Rows are points. To make a cloud, some directions were put in groups of two or more. Within a group, all points are equally far from the middle, so they leave a hole (a ring in 2 directions, a hollow ball in 3). The other directions are filled evenly. Then the cloud was stretched, turned, moved and blurred a little. Count the holes, and give their numbers of directions, smallest first.

Cloud:
[[-12 -54  49]
 [  6  28  64]
 [ 83  37 -19]
 [  2   6  -4]
 [ 49  -4  64]
 [ -9 -61  16]
 [ 44 -33  -5]
 [ 27  14 -36]
 [ 81   3 -44]
 [ 16 -73  36]
 [-25 -68  38]
 [  0  47 -59]
 [ 51 -57 -14]
 [ 81 -30   1]
 [ 85  -3 -41]
 [ 36 -19 -59]
 [ 33 -53 -60]
 [ 47  36 -43]
 [  7  -3 -59]]
Holes: 0

Cloud:
[[-74  22  10   3  40 -18]
 [-33 -80  26 -30  51 -36]
 [-30 -37  33  58  40  29]
 [ 56 -29 -28 -17  -5 -19]
 [ 23 -39 -42  27 -66 -44]
 [  1  53  -3  43  -4  56]
 [ -9  -5 -95  58 -28  15]
 [ 57   6 -26 -74   3 -26]
 [ 14  47 -18 -23   2  68]
 [-20   7 -82  23  14 -35]
 [-72 -70 -22   0  34 -26]
 [ 23  38 -40 -21 -18 -65]
 [-82 -33 -55  72  13 -19]
 [  5  18  18  14  78 -12]
 [-57 -50  20  39  -7 -28]
 [-74 -37 -60  91  38  62]
 [ 40  35 -28  10  -1 -14]
 [-62 -46 -27  29 -11  39]
 [-89   6 -37   3  35  -9]
 [ 46  10  -2  74  23  17]
 [ 31 -31  22 -35  76  -1]
 [-28  60  -3  40   8 -24]
 [ -5  57 -29 -56 -26 -43]
 [ 10 -69 -44 -38  -1 -25]
 [-12 -30 -85  39  51  -9]
 [ 38 -16  30 -34 -13   4]
 [-43   2 -77 -47  -6  32]
 [ 57 -11 -55 -25  23   8]
 [ 29 -35 -51  13  24 -31]
 [-66  37 -34  63  30  41]
 [-66  49 -24  61  32 -18]
 [ -5   0  23   6  -1  77]
 [-67 -29  25 -18 -20 -28]
 [-15 -78 -45  10  11  28]
 [ 30 -15  31 -54  12  39]
 [-17 -17 -67  31  28 -82]
 [ 53 -41 -57 -17  55  32]
 [ 12 -75 -49 -20  28  10]
 [ 40 -49   1 -27  44 -12]
 [-33 -81 -21   6  36  47]
 [-19 -59 -44 -12 -59 -12]
 [ 54   3   1 -16 -13 -20]
 [ -1 -64 -59  84  44  15]
 [  5  38  23 -45 -28   2]
 [ 46 -52  -9  34  46  47]
 [-60  24 -43  42   7  66]
 [ 37  39 -28  37  14   0]
 [-20 -27  52 -32  -4 -40]
 [-77 -15 -56  20 -22 -54]
 [ 25  29  -2 -69  29 -46]
 [-49  22 -50 -67  14  16]
 [ 33  -7  16  85  36  44]
 [-32 -52 -68 -22  11 -40]
 [-55   4   5  22 -61  31]
 [  1 -68  -9  -7 -34   1]]
Holes: 1 (3)
